Rows are points. The points of each table are mixes of a few directions, plus a little noise. How many directions does each table use, and how many do they share? Where both have some left over, give the other angles between the two spaces (their principal angles), to ten degrees, smallest first.

First (7 x 2)
29; -14
19; -10
-10; 4
20; -10
-4; 2
32; -16
-87; 43
Second (4 x 2)
-28; 14
-22; 11
-17; 9
66; -33
Directions: first 1, second 1, shared 1

First (4 x 3)
3; 2; 0
51; 31; 2
-72; -44; -2
18; 11; 1
Second (4 x 3)
-27; -30; 17
56; 61; -36
-16; -18; 11
-13; -13; 8
Directions: first 1, second 1, shared 0; angles 30

First (7 x 4)
21; 5; -17; -11
-9; 60; 29; -42
38; -51; -6; 30
15; 3; 13; -4
-52; 9; -27; 2
34; -56; 18; 37
-49; 32; -10; -13
Second (5 x 4)
-6; -9; -7; 7
47; 68; 57; -58
-25; -36; -31; 31
-9; -13; -11; 11
-7; -10; -8; 8
Directions: first 3, second 1, shared 1

First (8 x 6)
12; 26; -17; 14; 46; 1
-12; -10; 15; -6; 1; -13
14; 29; -20; 16; 49; 3
-30; -49; 40; -27; -71; -13
-12; -50; 18; -26; -120; 20
15; 24; -21; 13; 31; 9
12; 28; -17; 15; 53; -1
-1; 3; 0; 1; 10; -3
Second (6 x 6)
40; -13; 56; 16; 63; -28
-60; 21; -25; -10; -12; 63
-19; 16; -40; -38; -23; -4
0; -28; -19; -5; -30; -5
43; -29; 33; 16; 22; -36
-5; 35; -4; 20; -19; 10
Directions: first 2, second 4, shared 0; angles 30, 60

First (8 x 9)
-57; 1; 32; 11; -9; -46; -35; -17; -12
-21; 16; -22; -28; 11; 44; -34; -16; -25
-15; 7; 7; -51; -26; 33; -37; -9; 6
3; 52; 8; 67; -12; 0; 11; -1; -32
-7; -90; -43; -26; -3; -34; -25; 20; 10
17; -40; -28; 30; 45; -36; 35; 13; 1
24; 30; 37; -19; 31; 13; 48; -12; 34
57; 24; 6; 18; -34; 25; 37; 20; 19
Second (10 x 9)
82; -64; -24; -5; -57; -9; 31; 56; 52
3; 31; -37; 25; -21; 39; 17; -29; -52
21; -35; -8; -11; -25; -2; -39; 51; 30
-24; 37; 17; 26; 21; -9; 32; -40; -28
-39; 34; -10; -7; 52; 17; 36; -73; -48
-18; -16; -3; -22; 24; -3; -28; 7; 7
-14; 14; 30; 33; 1; -31; -13; 15; 5
9; -51; -8; -7; 6; -28; -32; 48; 33
-22; 35; 13; -37; 20; 31; 15; -50; -12
-1; 16; 28; 4; -18; -3; -20; 16; 15
Directions: first 5, second 5, shared 4; angles 50

First (8 x 11)
3; 19; 27; 40; -1; 0; -12; -10; 1; 18; 47
-11; -42; -40; -19; 27; -21; 40; 60; -27; -13; -10
-58; 16; -20; 37; 5; 46; 15; -71; -14; 13; 35
-30; -3; -34; -25; 5; -6; 14; 22; -7; 25; 41
19; -21; 0; -11; 7; -18; 30; 37; 16; -8; -17
16; 43; 39; 2; -34; 16; -37; -52; 41; 19; 10
29; 29; 33; -7; -23; 2; -92; -30; -22; -14; -34
33; -42; -4; -18; 13; -19; 42; 44; 12; -40; -72
Second (11 x 11)
-45; 4; -53; -52; -4; 5; -20; 1; -28; 20; 20
-16; 1; -18; -18; -2; 2; -8; 0; -10; 7; 7
-37; 3; -43; -42; -2; 4; -18; 1; -23; 16; 16
96; -9; 114; 112; 7; -10; 44; -3; 62; -42; -44
25; -2; 29; 28; 2; -3; 11; -1; 17; -11; -11
15; -1; 17; 17; 1; -1; 6; 0; 9; -5; -6
38; -4; 44; 43; 2; -3; 17; -1; 25; -17; -17
-35; 3; -42; -41; -3; 3; -15; 1; -23; 16; 16
-49; 4; -58; -58; -3; 5; -22; 1; -31; 22; 23
52; -5; 62; 61; 4; -5; 24; -1; 34; -23; -24
-43; 3; -50; -49; -4; 4; -19; 1; -28; 19; 20
Directions: first 5, second 1, shared 1
